Every row gives one point. Examples show where two turns around zero, p and q, send a point. Where does a point land after both, in the order given? Backwards means that the second turn is done in reverse. Each puzzle has new turns, and all numbers are rounded.

Turn p:
[ 3.7 -1.0  3.9] -> [3.0 0.3 4.6]
[-0.7  2.8  1.9] -> [-2.0  2.3  1.6]
[-3.3  0.2  2.7] -> [-3.6 -1.1  2.0]
[ 0.3 -1.9 -8.4] -> [ 2.5 -1.4 -8.1]
Turn q:
[ 0.3 -2.4 -0.6] -> [-0.9 -1.7 -1.6]
[-8.4  2.9 -1.8] -> [-5.9  6.8  1.3]
[ 2.5 -0.5  2.8] -> [ 1.9 -2.8  1.8]
[ 5.6  0.0 -0.3] -> [ 4.9 -2.4 -1.4]
Where do these land?
p, then q: [ 3.4 -1.2  5.8] -> [ 1.9 -4.0  5.2]
q, then p: [-2.0 -2.0  2.1] -> [-2.2 -2.5  1.0]
q, then p backwards: [ 3.3  2.8 -6.4] -> [ 4.3  1.9 -6.1]
p, then q: [-1.1 -1.4  1.6] -> [-1.6 -1.6  0.7]
p, then q: [-4.9 -3.4  0.3] -> [-5.3 -2.1 -1.8]
q, then p: [ 1.2  5.2 -3.3] -> [ 1.8  6.0 -0.6]

Turn p:
[-3.0 -1.5  4.4  7.2] -> [ 3.1 -2.0  6.1  5.6]
[-3.4  4.2 -2.5 -3.7] -> [-6.4  2.7 -0.7 -0.8]
[ 7.2  0.5 -3.3 -2.6] -> [ 2.8  2.4 -6.7 -3.3]
[-0.9 -0.9  3.3 -0.1] -> [ 0.8 -0.8  3.2 -1.0]
[ 0.1 -2.3 -1.9 -0.8] -> [-0.4 -2.3 -1.9 -0.5]
Turn q:
[-5.3  1.2 -6.0  6.0] -> [ 0.3  2.7 -8.5  4.7]
[ 2.6 -1.0  3.1  0.9] -> [ 0.5 -3.2  2.7  0.7]
[-2.6  2.5 -0.3  0.7] -> [-1.1  2.7 -0.7  2.1]
[ 0.6  3.8 -2.2  1.7] -> [ 3.0  2.8 -0.6  2.3]
[ 5.6 -2.4  2.0 -5.1] -> [ 1.7 -2.7  4.9 -5.8]
[-1.0 -4.0  3.3 -4.1] -> [-4.4 -2.3  2.1 -4.0]
Where do these land?
q, then p: [-0.4  6.6 -3.2  0.1] -> [ 1.4  6.9 -1.0  2.0]
p, then q: [-0.7 -1.9 -1.8  1.5] -> [ 0.3 -2.0 -2.3  0.2]
q, then p backwards: [-2.2  2.4  2.4  2.2] -> [-2.7  2.1 -1.1  2.9]
p, then q: [ 2.2 -2.2  4.7 -0.6] -> [ 0.8 -1.9  4.5 -2.8]
p, then q: [ 8.1 -3.9 -4.4  1.3] -> [ 8.1 -0.6 -3.7 -4.7]
q, then p: [-3.7 -2.2  6.0 -3.7] -> [-4.5 -2.8  6.3 -0.4]
q, then p: [-3.3  1.1 -3.7 -0.8] -> [-3.2  2.9 -2.4  1.3]

Turn p:
[-1.6 -0.8  2.7  2.4 -2.1  1.3] -> [-1.4  0.7  3.5  1.2  0.4  2.4]
[ 2.9  3.1 -0.3 -2.4 -2.5 -1.6] -> [ 1.0  1.2 -0.5 -1.4 -5.0 -1.9]
[-5.2 -2.3 -1.3 -6.7  1.5  1.5] -> [-3.9 -6.2 -3.4 -3.9  0.9  1.8]
[-1.9  0.5  0.7  4.5  1.6 -2.0] -> [-1.6  1.6  1.8  3.1  3.0 -2.1]
[  0.5   2.6   0.8 -10.6   4.2  -0.5] -> [-1.1 -2.8 -4.3 -9.9 -1.5 -3.2]
[ 5.8 -3.9  1.3  4.8 -1.1  0.6] -> [6.9 1.6 3.6 2.8 1.1 1.6]
[ 6.0  1.5 -0.2  3.5 -0.3  3.9] -> [ 5.0  5.8 -0.3  0.6 -0.4  2.5]
[-6.5 -0.7 -3.8  4.4 -1.3 -3.2] -> [-5.0 -2.1 -0.6  7.5  1.4 -1.2]
Turn q:
[-5.9  6.0 -3.0 -7.3  1.3 -0.9] -> [-6.7  1.5 -5.4 -6.0 -4.7  1.3]
[ 6.7 -2.5  1.9 -0.4 -5.5 -1.8] -> [ 6.6  0.2  1.3  1.1 -0.6 -6.4]
[-4.1  2.5 -1.4  0.3 -2.0  1.2] -> [-2.6  0.2  0.0  0.5 -4.4  2.2]
[-0.7  3.4  7.1 -2.1  0.2 -4.2] -> [-4.2  5.6  2.2 -1.4  1.0 -5.3]
[-1.7 -4.1 -2.5  2.0 -2.2 -1.3] -> [ 0.1 -5.4  1.2  2.1 -1.1 -0.5]
[ 5.2  0.3 -0.7  7.3  4.4  0.6] -> [ 3.0  1.5 -1.4  6.5  6.2  2.7]
[-1.2  0.0 -0.4 -2.6  2.0 -3.5] -> [-3.1 -1.0 -2.0 -1.9  1.3 -2.1]
[ 0.1 -2.4 -4.0  1.0  1.9  5.4] -> [ 3.0 -2.9 -0.6 -0.6  0.6  6.1]
[ 1.6 -3.2  2.8  1.8 -0.1  4.4] -> [ 3.8  0.2  4.6 -0.1  1.7  2.1]
Where do these land?
q, then p backwards: [ 1.1 -4.2 -5.6 -3.8 -1.9  2.6] -> [ 3.2 -4.4 -1.6 -6.5 -0.6  0.4]
p, then q: [-1.7  3.6  3.1 -2.4 -3.0  5.1] -> [-0.7  2.2  1.7 -4.3 -5.8  2.5]
p, then q: [ 1.3  0.9 -0.8  3.2  4.9 -1.4] -> [-2.2  1.5 -4.1  1.8  3.5 -0.4]
q, then p: [-6.1  3.6  4.3  1.7  2.9 -2.6] -> [-8.9  0.8  1.2  0.0  2.4  0.2]
p, then q: [ 2.8 -1.9  1.6 -3.3  0.7  1.0] -> [ 3.1  0.0 -0.6 -3.6  0.6 -1.7]
q, then p: [ 4.6 -1.0 -4.9 -3.2 -3.0 -2.1] -> [ 5.4 -3.1 -2.5  3.1 -3.1 -2.3]
q, then p: [ 1.4 -0.6 -3.8  1.1 -4.2  2.3] -> [ 4.4  0.4  1.2  2.5 -2.7  2.5]
q, then p: [-3.3 -0.4  6.1  6.8  3.5 -4.9] -> [-6.1  2.5  4.2  1.1  7.8 -2.6]

Turn p:
[-1.8 -0.2 -2.4  0.7  0.0  2.1  2.2  5.9] -> [-3.1  1.1 -1.8 -1.1  1.4  3.8  1.5  4.4]
[-0.9  2.6 -2.1  3.1 -0.8 -1.0  6.1 -2.9] -> [-0.5  4.1 -0.8  2.0  1.7 -1.3  6.1 -2.1]
[ 2.7  0.7 -2.7 -2.0  3.3 -2.5 -3.1  4.3] -> [ 1.8 -0.6 -2.9  1.4  2.7  0.1 -4.9  4.4]
[-2.6 -4.0 -1.2 -2.7 -1.2 -3.0 -2.1  0.2] -> [-1.3 -2.5 -3.0 -3.9 -0.7 -3.2 -1.7  0.4]
[-0.5 14.3  1.4  1.5  1.8  0.8  0.0 -0.8] -> [ 3.0 11.8  1.0  5.3 -0.8  4.1 -2.9 -3.1]
[-1.6 -4.2 -1.6  1.4  1.9  1.5 -3.2 -1.0] -> [-0.4 -5.2 -2.7 -0.7 -0.1  1.8 -0.4 -2.0]
[ 3.7 -3.5 12.5  0.5 -0.2 -2.0  1.1 -1.7] -> [-3.6 -3.3 11.3  1.7 -0.3 -4.7 -2.7 -2.5]
[-0.6 -1.0 -1.2 -2.3  0.1  4.5  3.3 -1.6] -> [ 2.0 -0.1  1.4 -3.7  1.3  2.4  3.8 -0.5]
[ 1.7 -4.7 -2.7 -0.3 -4.8 -0.5 -4.4 -2.5] -> [ 2.3 -5.5 -2.5 -1.0 -5.3 -3.0  1.0  0.8]
Turn q:
[-4.6 -3.8  0.2 -4.9  2.7 -0.1  2.5 -0.1] -> [-4.7 -3.6 -1.3 -2.2  3.9 -4.1 -0.1 -0.8]
[-2.7  1.3  2.7 -2.9  0.3 -5.3  2.1  2.0] -> [ 0.1 -0.1  0.8 -3.4 -0.5 -6.5 -0.6  2.6]
[ 5.7  4.8  1.2  2.9  1.1  5.1 -3.8 -5.7] -> [ 4.9  4.7  2.5 -0.1  2.7  8.6 -0.8 -2.5]
[-3.4  3.7 -3.3  5.2  0.4  6.0 -2.7 -3.1] -> [-1.7  5.9  0.1  5.5  1.4  3.7 -3.4 -4.6]
[ 2.4 -0.8  4.8  4.3 -3.9  1.3 -1.9  1.7] -> [ 0.6  0.7  5.6  1.0 -4.5  2.7  3.3  0.1]
[ 1.8  0.8  1.0 -1.5 -6.0  0.2 -0.8  1.3] -> [ 0.4  0.5 -0.1 -3.1 -5.5  1.2  1.5 -1.2]
[ 3.8 -2.9 -4.2 -7.8  3.7 -4.2  1.9  2.3] -> [ 1.2 -6.9 -6.7 -4.2  2.1 -1.2 -1.1  4.8]
[ 0.8 -1.7  1.5  2.4 -4.3 -3.3  0.2 -2.7] -> [ 3.8 -0.6  1.4  0.9 -2.7 -2.0  3.4 -2.8]
[ 5.6 -1.8 -4.6 -1.8  1.3  0.0  5.0  3.3] -> [ 0.1 -2.3 -6.8 -0.1  0.3  2.2  3.4  5.4]
[-2.7  1.6 -2.6  3.4  4.9  3.2 -5.9 -1.4] -> [-0.8  1.2  1.9  5.1  3.2  3.2 -6.7 -1.7]
[-6.7 -1.2  3.4  0.7 -0.1 -2.7  3.4  2.4] -> [-4.0  0.6  2.7  0.6 -0.2 -7.5  1.3  0.8]
Where do these land?
p, then q: [ 6.1 -3.6  1.8  1.6 -1.2 -4.4  4.5  3.0] -> [-0.9 -1.8  4.0  3.0 -0.8 -6.1  1.3  6.2]
p, then q backwards: [ -3.6   1.8  -3.7   2.4   5.0  -3.0  -1.9 -10.6] -> [ -2.9  -1.5  -6.4  -0.3  -3.8  -1.0   0.5 -10.9]
q, then p: [-0.2  2.3 -1.8  3.0  1.8  0.4  3.5 -0.4] -> [-0.3  3.0 -1.8  3.7  1.9  1.8  0.2  0.6]
q, then p: [ 6.2  2.7  2.4 -6.3  2.1 -1.9  0.3  3.6] -> [ 1.9 -0.7  1.4 -5.4  1.4  1.6 -3.5  7.8]
p, then q: [-6.2 -1.8  1.3 -1.6  0.8  3.4 -0.7 -4.3] -> [-0.1 -0.9 -2.2 -4.5  3.7  0.6  0.7 -6.1]
q, then p: [-3.7 -5.0 -3.2 -2.0 -1.1  5.0 -2.2  2.3] -> [-2.8 -2.9 -4.1 -4.0 -2.5  1.5  2.3 -5.1]
q, then p backwards: [ 4.6  2.9  3.8  1.1 -0.3  1.6 -3.1  4.0] -> [ 1.7  2.1  2.1 -2.3 -2.7  5.7 -0.5  4.0]
q, then p: [ 1.1  2.0  0.6  0.3 -8.4  2.5 -1.4  0.5] -> [ 2.7  3.7  2.1 -2.6 -5.8 -0.9  4.2 -0.6]
p, then q backwards: [-4.2 -1.2 -1.2  1.5  1.4 -3.7  1.0  1.8] -> [-3.4 -0.2 -2.7 -2.6  1.1  2.3  3.1  0.5]

Turn p:
[-0.1 -0.8 -3.5  4.0 -1.3  2.3  0.0  1.6  0.3] -> [ 2.2  2.3 -2.8  0.9 -2.4  0.7  2.7  2.4 -0.6]
[ 5.9 -0.9  0.9 -0.5 -1.0 -2.8 -4.3  0.0 -1.2] -> [ 3.6 -3.2  2.6 -2.6 -1.1 -3.9 -1.9  2.0  2.0]
[ 1.1  6.1 -1.2  2.8 -3.5  0.9  6.4 -2.3 -3.1] -> [ 1.3  5.0  1.6 -2.5 -1.5 -0.7  3.0 -4.3 -7.1]
[ 2.4 -1.9 -0.3 -5.2 -2.3  2.3 -1.2  2.5  0.2] -> [-0.3 -3.4  2.1 -3.7  1.0  2.9  1.2  3.7  0.9]
[-2.8  3.8  1.3  3.6  0.8  2.6  0.9  1.6 -2.3] -> [-0.1  2.9  0.4  4.4  0.6 -0.2  0.9  0.6 -4.8]
[ -3.6  -3.5  -2.2  -0.3   0.6  -5.9 -10.0  -3.2  -2.9] -> [-3.2 -5.4 -4.2  1.2 -5.5 -5.3 -7.4  2.9  2.1]
[ 0.8 -1.0  5.0 -4.7 -1.5 -7.7  5.3  2.9  3.7] -> [-5.3 -0.1  4.3 -3.7  5.2 -3.9  3.4 -3.7  5.7]
[-1.0 -2.0 -3.4 -1.4  8.7  8.5  4.7  2.8  2.3] -> [ 3.3  0.3 -6.1  2.9  7.6  9.2  2.0  0.0 -0.6]
[-1.0 -2.1  2.8  1.7 -0.7  1.8  4.2 -1.3 -1.0] -> [-0.1 -0.7  1.0  2.4 -0.8  1.6  3.8 -3.9 -0.7]
[-1.7  2.3  0.5  0.0  0.2 -1.9 -6.1 -4.6  4.0] -> [-1.4  2.2  1.0  0.7 -3.1 -0.3 -7.7  0.4  3.0]
Turn q:
[ 1.8  2.8  3.1  3.1  4.2  0.2  1.5 -8.7 -3.1] -> [-1.0  0.2  0.9  2.5  4.2 -5.4  1.7 -8.7 -1.5]
[-4.2  0.4  2.0 -1.9 -2.2 -0.2  2.3  1.1 -2.7] -> [-3.3  0.1  0.0 -3.0 -3.9 -1.0  1.0  0.4 -2.6]
[  0.8  -3.4  -5.3 -11.4   1.4   0.7  -0.6   2.0   0.1] -> [-0.1 -1.3 -5.8 -8.3  4.4  5.6 -2.8  3.5 -0.9]
[-0.3  5.9  2.5  3.2 -2.4  2.2 -3.3  0.6 -1.7] -> [ 2.5  2.7  3.8  0.8 -5.0 -1.0 -2.2 -4.0  0.4]
[ 2.4 -5.3  2.3  2.4  0.2 -1.7 -2.2  3.3 -0.1] -> [ 2.2 -3.0  1.9  3.3  0.8 -1.0 -1.6  5.1 -2.3]
[ 1.2 10.5  0.7  2.1  1.7  1.4  4.6  2.3  0.2] -> [ 0.7  9.0  4.1  0.1 -1.5  2.5  4.5 -4.6 -0.4]
[-10.8   6.0  -3.9  -1.1  -1.1  -5.9  -3.6  -0.7   2.0] -> [-3.5  7.4 -6.2 -2.8 -6.0 -5.3 -2.1  1.4  6.3]
[ 3.8 -3.8  3.4  2.4 -0.6 -1.4 -0.8 -2.2  2.4] -> [ 3.2 -4.6  1.9  2.6  2.3 -2.9  1.7  1.1  0.5]
[ 1.5 -5.1  1.9  2.8  1.9  4.0  0.0  0.7  1.7] -> [-1.4 -4.2  4.5  2.9  2.9  1.4 -1.1  1.6  0.4]
[ 1.4 -5.8 -2.0 -3.2 -2.6  1.3  2.8 -0.8  1.9] -> [-0.9 -6.1 -2.3 -1.7  1.5  3.4  2.3  2.2  0.5]
[ 2.3 -2.2 -4.7  1.6 -0.4 -0.5 -0.7  2.3 -0.7] -> [ 1.3 -0.4 -2.7  3.6  0.3  3.7 -1.4  2.0 -0.4]
Where do these land?
q, then p: [ 4.1  1.0  2.1  3.0  2.4 -7.3 -1.6 -3.6  8.2] -> [ 4.8  5.2 -0.8 -1.9  6.4 -5.3  1.2 -3.8  5.9]
q, then p: [-2.3 -1.1  2.6 -2.7  3.4  4.3  1.3 -2.4 -3.1] -> [-4.4 -4.4 -0.9  2.6  0.0  0.9 -3.9 -2.1 -1.0]
p, then q: [ 4.4 -0.8 -3.9  0.9  3.4  2.2 -0.2  2.5 -8.0] -> [ 1.9 -1.6 -4.1  3.2  3.9  4.1 -1.0  1.5 -7.4]
p, then q: [-1.5  3.8 -0.3 -1.4 -3.4  0.9  4.6  0.7 -5.5] -> [-4.0  0.3 -1.9 -2.2 -1.5 -1.4  0.3 -3.1 -6.7]
q, then p backwards: [-1.3  6.5  5.8  3.5  3.0 -0.4 -5.1 -3.7 -1.5] -> [ 2.8  5.2  4.6  4.5  0.3 -7.0  0.5 -3.8  0.8]
p, then q: [-5.2 -0.2 -0.8  0.9 -0.9 -5.4  4.6 -0.3 -2.1] -> [-4.9  1.8 -6.0  0.1 -1.7 -3.2  2.1 -1.5  1.0]
p, then q: [ 3.5 -5.8 -2.2 -3.5 -3.5 -5.6 -7.4 -3.1 -0.9] -> [ 3.8 -6.2 -3.6 -4.2 -1.5 -0.3 -0.7  8.7  3.1]
p, then q: [-3.2  0.3 -1.7 -1.1 -1.2  5.9  1.2  4.2  4.8] -> [-3.7  3.8  5.2 -0.8 -1.3  5.7 -0.1 -1.2  1.0]
q, then p backwards: [-1.4  2.1  4.2 -1.1  0.2  3.2  1.1  2.2 -0.4] -> [ 1.3  2.9  2.1 -2.1 -4.6  0.1  0.7 -1.3  0.1]
q, then p backwards: [ 0.5  0.6  0.4 -1.4 -0.7  2.2 -2.0  4.8  0.0] -> [ 1.8  2.3 -0.5 -1.4 -1.7  3.2 -2.7 -1.5  1.4]
q, then p: [ 4.6 -6.1 -2.6  3.8 -0.9  0.0  0.0 -0.7  0.0] -> [ 5.3 -1.2 -3.9  4.0 -1.5 -0.1  3.7  0.6  1.9]
p, then q backwards: [-2.1 -0.1 -3.6 -0.9 -1.8  0.0  3.4 -0.5  8.6] -> [-3.3  5.7 -5.7 -2.6  1.5  1.4  2.2  1.0  3.7]

Turn p:
[-1.2 -5.2 -5.5  4.9  4.1  3.8  1.4  1.5 12.4  0.1  3.0] -> [ 7.5  1.9 -0.6  7.4 -6.2  2.7 -1.1 -7.2  7.7 -2.3 -1.0]
[ 0.0  3.8 -3.1 -2.8 -4.3  2.1 -1.5 -1.9 -5.0 -0.3 -2.7] -> [-2.9 -1.7 -0.1 -4.5  3.7  3.3 -0.4 -1.9 -4.9  2.8 -1.1]
[ 9.7 -3.2  2.3  4.1 -0.2  2.6 -3.5 -8.6 -1.6  1.0  2.7] -> [ 7.6  2.4  1.5 -5.8  2.1 -5.3 -9.1  0.8  0.9  3.9  0.6]
[ 0.1  0.2  1.9  6.5  4.8  4.4 -0.1  2.5  8.6  1.4 -2.3] -> [ 8.8 -0.2  0.5  3.9 -3.6  3.7 -0.7  1.2  3.1 -6.2 -2.3]
[-0.3 -0.7  0.5 -1.5  2.9 -0.7  3.0 -3.3 -7.7  0.0 -2.9] -> [-0.4 -0.4 -3.4 -1.7 -0.9 -2.0  1.6  3.7 -6.0  5.0  1.7]
[-0.2 -1.6  0.2 -2.4 -3.7  0.8 -2.2  3.3 -7.2  1.6  1.0] -> [-5.4 -2.1  2.2  1.3  4.0  1.0 -2.5  2.3 -2.3  3.9  2.3]
[ 0.3  3.3 -2.3  0.2 -0.4 -2.4 -0.1  0.7 -3.2  1.0  1.7] -> [-3.8  0.4 -2.4 -1.7  0.6  0.5 -1.7 -0.5 -1.8 -1.3  2.3]
[ 1.5 -0.1  0.2  0.0 -4.6 -4.1  3.3  5.5 -2.4 -3.8 -2.1] -> [-7.5  0.3  4.3  0.2 -4.0 -0.8 -0.2  1.5 -2.7 -0.8 -2.3]
[-2.3  2.7 -0.3  0.4 -1.4 -2.2 -3.1 -1.6 -4.3 -4.3  1.0] -> [-2.5 -0.8  0.4 -1.2  3.4 -3.4  0.6 -2.6 -5.1 -1.7  1.3]
[-5.0 -0.9  1.4 -0.7 -2.3 -3.4 -2.5  1.5 -3.1 -0.2 -1.2] -> [-4.4 -3.0 -0.5  3.0  3.5 -2.5  1.6  0.9 -2.0 -0.4 -1.3]
[-2.3  2.9  3.6 -2.2 -3.2  0.8  3.5 -0.5 -4.9 -1.0  3.2] -> [-3.7  5.4  1.3 -0.7  4.1  0.2  2.7  2.4 -3.4  1.2  1.6]
[ 1.7  0.1 -0.4  0.1  5.4 -1.9  1.5  1.6  9.2  5.1  1.2] -> [ 3.2  0.3 -3.8  0.5 -4.6  1.9  0.7  0.9  9.2 -4.0  0.5]
[ 0.4 -1.2  0.3 -3.8  6.8  2.0 -0.4  2.6  9.7 -1.5  0.0] -> [ 5.5 -2.4  1.9  0.9 -4.7  1.9  5.8 -1.7  7.4 -2.4  2.2]
[-2.4  0.0  1.2 -2.8 -4.0 -1.7  0.9 -3.4 -0.6  1.0 -2.5] -> [-2.3  0.3 -1.4 -1.6  2.9 -1.1  2.6  0.5 -0.3  2.5 -4.5]
Turn q:
[-0.6  4.6 -2.4 -0.9 -2.1  5.8  1.1 -5.5  6.1  0.1  5.3] -> [-1.4  6.0 -2.5 -2.6 -0.6  2.4  1.9 -6.4  5.3 -5.5 -1.6]
[ 0.6  1.0  8.6  0.4 -3.7 -0.4 -4.6  4.7  2.9 -1.3 -4.5] -> [ 0.8 -2.5  4.5  7.1 -7.4 -1.7  2.6 -0.4 -3.3 -0.3 -3.0]
[-3.0  4.0 -0.1  1.5  6.3 -5.7 -1.1 -1.3  3.0  1.7 -4.1] -> [ 5.5 -2.2 -1.5  2.6  0.0  1.1 -2.5 -2.9  3.9  7.3 -1.7]
[ 0.0 -2.6 -3.9  2.4 -1.8  5.0 -0.9  3.2  0.7  0.2 -3.7] -> [-1.7  2.3  1.0  2.9 -2.1  4.2 -1.9  4.5  0.5 -2.2  3.5]
[ 0.0  4.8 -0.6  1.6 -5.3 -5.5  0.4  0.6 -5.6  4.4  2.6] -> [ 1.9  4.8 -0.5 -2.3  0.1 -8.3  3.7  3.1  0.2  4.3  0.3]
[-5.5 -4.1 -1.1  1.3  2.3 -3.5 -2.4 -0.8  0.2 -0.1  0.7] -> [-2.1 -4.3  1.5 -1.0  0.4  0.6 -0.3 -1.2  3.0  4.7  3.8]
[ 0.3 -5.1  0.1 -3.0  3.9 -1.7  3.4  0.7 -2.3  3.7  1.4] -> [ 3.2 -4.7  0.6 -2.7  5.4 -0.7 -0.3  1.3 -1.0 -1.2  3.5]
[ 4.7 -4.7  2.6 -1.1  3.8  5.6 -4.1 -1.3 -9.1 -2.6  0.0] -> [-3.2 -2.4  1.1 -3.7 -1.0 -2.1 -8.9  0.7 -8.6 -3.5  1.7]
[-3.1  6.2 -5.0 -4.5 -2.5 -0.4  0.9 -2.1 -1.8 -2.4 -4.4] -> [ 1.6  4.8 -6.6 -1.9 -2.7  4.2  2.8 -0.2 -2.6  4.7  0.1]
[-2.8  3.7  0.5  2.4 -2.2  2.3  3.5  1.7  2.6 -1.6  0.0] -> [ 0.1  4.6  3.1  0.9 -0.2  3.4  3.0 -0.4  1.4  0.4 -2.7]
[ 5.5 -2.3 -0.2 -1.8  0.5 -3.2  3.2  4.3 -0.4  0.9  7.4] -> [ 0.2 -3.8  0.2 -3.8  4.6 -4.3  2.5  4.9  1.7 -4.5 -3.4]
[ 3.9 -5.5  1.4  1.6  0.7  1.6  0.5 -4.2  3.7 -3.0 -0.8] -> [-4.8 -2.6 -1.0  4.5  3.3  1.1 -2.4 -3.0 -0.5 -4.0 -0.3]
Where do these land?
q, then p: [ 3.0  7.3  3.4 -0.4  3.1 -0.9  2.4  1.8 -1.4 -4.7 -3.7] -> [ 0.7 -5.8 -0.8 -3.7 -0.9  3.3 -3.5  4.4 -5.0  1.8 -3.4]
q, then p: [ 1.2 -1.0  3.5  0.3 -3.1 -1.8  4.7  2.1 -1.5  2.1 -0.5] -> [-0.9  1.9 -0.6  0.0 -4.0 -1.9 -0.1  4.9 -2.4 -1.6  2.3]
q, then p: [-0.5 -4.5  3.0  0.8  2.5 -0.7 -0.6 -2.5 -2.0  0.6 -2.2] -> [ 1.7 -0.5 -1.5  2.0  2.7 -4.5 -2.4  1.1  0.1  1.3  2.8]
q, then p backwards: [-3.7 18.0 -4.5  0.6 -8.3 -2.7 -0.3  1.1  2.2  2.6  2.1] -> [ 0.6 -3.2  2.5 -2.9  1.4 -0.8 15.5 -9.7  9.3  0.1  1.2]
q, then p: [-3.6  5.4  2.0  1.0  3.7 -3.9 -3.0  1.1  0.9  1.3 -2.4] -> [ 0.7 -0.6 -1.1 -3.3  1.0  1.0 -5.1  3.0  4.5  1.4 -4.7]
q, then p: [-3.1 -3.3 -2.3 -3.1  1.4  5.7 -2.5  2.8  1.7  1.1 -1.1] -> [ 0.9  3.0  7.1  1.3  3.1  1.1 -0.3 -2.8  1.1  2.3  1.6]
q, then p: [ 6.6 -3.4  2.1  1.0 -2.3  1.5 -1.4  2.7 -4.5 -4.1  8.1] -> [-5.8 -5.4  1.8  3.6 -0.4 -4.6  8.2  1.0 -3.4 -0.9 -0.4]
p, then q: [ 0.6 -0.8  1.3  1.8  4.0 -3.0  4.3  1.8  1.1 -0.3  0.1] -> [-2.4  2.8  0.0  0.8 -0.8 -0.7  4.4  3.5  1.1  0.9 -2.1]
q, then p: [ 1.0 -1.2  2.9  1.7  2.7  1.2 -0.1 -1.8  4.2 -1.1  0.2] -> [ 5.1 -0.9  0.3  0.6  0.6 -3.0  0.1 -0.9 -1.2 -0.1 -2.6]
p, then q backwards: [ 2.3 -5.8 -2.4  0.1 -2.8 -3.7  2.8  2.9 -1.2 -5.4 -2.1] -> [-1.4  1.0  5.4  3.8 -2.3 -1.0 -6.9  0.8 -1.4 -3.8  0.2]
p, then q: [-1.0 -0.4  3.1 -5.2  2.8 -0.4 -1.5 -6.3  0.2  1.7  5.6] -> [ 4.9 -2.7 -3.4 -2.8  4.7 -0.4  0.8 -0.3  5.7 -1.3 -3.6]
q, then p backwards: [-3.5 -5.1 -5.0  1.5 -8.5  4.2 -1.8 -2.5 -0.1  0.7  0.5] -> [-0.7  3.6 -0.6 -4.1  2.4 -3.4  4.5  5.6 -2.6 -0.4  7.7]
p, then q: [-3.2 -0.4 -4.8  1.0  3.1  2.8 -0.1 -2.8 -0.9  3.1 -1.6] -> [-1.3  3.1 -3.2 -0.9  2.0 -0.4 -4.4  2.3  1.7 -2.6  3.5]
q, then p: [ 4.1 -4.8 -2.2 -1.1  1.6  1.5 -2.8 -0.3  1.2  2.5 -2.8] -> [ 0.1 -1.1  3.1  3.4 -0.3 -2.6 -3.6 -5.0 -0.1 -0.9  2.5]
